Each row is a point. The window is the flat piece filled in between its corners: a triangle in 3 columns, a solid with four corners in 4, and so on. A path goes straight from each point to the next, and from the last back to the first. After which points does the path pass through the window?

Window (3 x 3):
[[ 5.0 -2.4  0.4]
 [-1.7  2.3  2.1]
 [-3.9  0.7  1.5]]
Path:
(1): [1.5 1.0 4.5]
(2): [ 0.6  0.1 -2.0]
(3): [ 3.9 -2.1 -0.7]
(4): [ 4.2 -1.4  4.5]
(5): [ 1.5 -1.1  5.0]
(6): [ 1.0  1.0 -2.8]
(7): [ 3.8 -1.6 -2.7]
(8): [ 3.6 -1.7  2.7]
(9): [-0.6  1.4  5.3]
(10): [-3.2  1.9 -1.0]
(11): [ 4.3 -1.6 -0.6]
(12): [ 3.7 -2.4  2.4]
Through the window after points: 3, 5, 7, 9, 11

Window (4 x 4):
[[-3.0  0.7  2.9 -0.1]
 [ 1.6 -1.9  3.2  3.1]
 [-2.0  2.0 -1.7 -3.6]
 [-2.8 -0.4 -5.0 -2.0]]
Path:
(1): [ 1.4 -3.7  2.1  1.8]
(2): [-3.5 -2.7  0.5 -2.3]
(3): [-1.5  3.8  1.0 -0.5]
(4): [0.4 0.0 0.4 5.5]
(5): [ 0.2 -2.4  4.2  1.5]
(6): [-3.5 -0.1 -2.3 -3.4]
(7): [-3.0  2.4 -2.5 -1.8]
(8): [-1.3  3.3  1.3  0.7]
(9): [-2.2 -1.6  1.0 -5.1]
(10): [-2.7 -0.5 -3.0 -5.5]
(11): [-3.7  2.9 -4.5 -3.5]
(12): [-4.2  2.7 -5.8 -0.7]
(13): [-2.9 -1.2 -2.6 -4.3]
(14): [-1.7 -1.4 -1.1 -3.3]
(15): [-0.1  2.0 -3.1  1.0]
(16): [-3.1  1.3 -0.2  3.7]
Through the window after points: 2

Window, 8 rows:
[[-2.9  2.1 -2.3 -0.1 -2.4 -0.8  0.9  3.7]
 [ 2.5 -1.9  2.8 -0.9  1.5  2.3 -3.0  4.3]
 [-1.5 -0.1  2.7 -1.7 -4.4 -1.8  6.8  3.0]
 [ 6.1  2.4  3.5 -0.1 -0.2  4.5 -1.5  3.3]
 [ 5.0  5.3  3.1 -1.8  4.9 -1.4 -5.3  1.0]
 [-1.0  3.1  2.9  1.9  6.0  4.4 -0.9 -2.0]
 [-1.5  1.0 -1.3  1.4 -2.0 -4.7  3.0 -4.3]
 [ 1.0  1.0 -3.3 -4.3  6.9  3.6 -2.4 -3.0]]
Path:
(1): [-1.3  1.9  0.9 -1.4 -2.3  2.0 -1.2  1.6]
(2): [ 0.8  2.4  5.4 -2.6 -2.2  3.0 -3.0  0.4]
(3): [ 2.7  1.0  1.8  1.1  2.0  0.0 -0.1  3.2]
(4): [ 4.2  1.8 -2.0  1.5  5.2 -0.7 -1.6  4.2]
(5): [-1.2  4.3  3.4 -3.2  0.6  2.2 -5.1 -3.3]
(6): [ 1.1  1.0  2.8 -3.0  1.9  2.4 -3.1  0.4]
(7): [ 3.6  0.5 -0.7  0.6  4.1  0.1 -1.8  3.4]
(8): [ 2.1 -1.9 -0.3  3.0  3.1  1.0  3.0  5.5]
(9): [-1.5  2.0  3.2 -4.0 -4.5 -1.9 -0.1 -2.4]
(10): [-0.2  1.0  0.1 -4.7  1.1  3.2 -5.3 -2.2]
(11): [ 2.9 -0.4  0.2  1.1  4.6  0.8  2.1  3.3]
(12): [ 0.6  0.8  1.7  0.7  1.9 -0.1  3.3  1.2]
(13): [-2.1  2.2  1.6 -0.5 -0.7  0.7  0.7 -1.6]
(14): [ 1.3  1.0  3.0 -2.8  0.5  1.2 -2.5 -2.9]
(15): [ 2.8  0.2 -0.9  0.6  4.0  0.4  0.6  0.7]
(16): [ 0.1  1.8 -2.8  1.4  1.2 -2.8  2.1  4.9]
Through the window after points: 6, 8, 10, 12, 16

Window:
[[ 7.4  5.8 -1.8 -3.4  1.7 -0.9 -0.2 -4.4  2.8]
 [-2.3 -0.4 -2.7  0.0  3.5  0.3  2.7  3.9 -1.1]
 [ 1.4  0.9  5.2  0.9  1.3  2.4  1.2  1.2 -3.8]
 [ 0.5  5.4  4.4 -4.3  5.1 -6.4 -4.5 -4.5  2.9]
 [-1.6  1.3 -3.1  2.5  3.4 -0.8  4.8 -3.2  2.6]
 [-1.7 -1.0 -1.8  1.7 -3.8 -1.1  3.5  1.7  0.1]
 [ 4.5 -1.2  0.3  3.0  2.6 -0.4  0.1  0.0 -2.0]
 [-2.6 -0.3 -2.0  0.1  0.6  1.7 -4.1  0.1 -3.8]
 [-3.8 -6.1 -0.8 -3.8  0.3 -1.7  3.0 -2.1  5.7]]
Path:
(1): [-1.0  0.1 -2.0 -0.4  2.0  0.0  1.0 -0.7 -2.4]
(2): [-2.5 -0.2 -1.5  0.7  1.5  0.7 -1.5  1.1  0.4]
(3): [ 1.0  2.2  2.7  1.4  1.0  2.0 -0.9  2.9  1.4]
(4): [ 1.4 -0.1  2.6 -1.7  2.4 -0.9  2.7 -4.4 -6.5]
(5): [ 2.1 -0.6  0.3 -2.9  4.2 -1.7  0.3 -2.1 -6.2]
(6): [ 0.8  5.1  0.0  1.8  0.3 -0.7 -1.7 -0.3  4.5]
(7): [ 1.1 -0.5  2.6  0.0  2.5  0.8 -0.9 -1.2  6.1]
(8): [ 3.2  1.2 -0.7 -1.0  1.1 -2.3  0.5 -2.6 -3.6]
Through the window after points: 1, 3
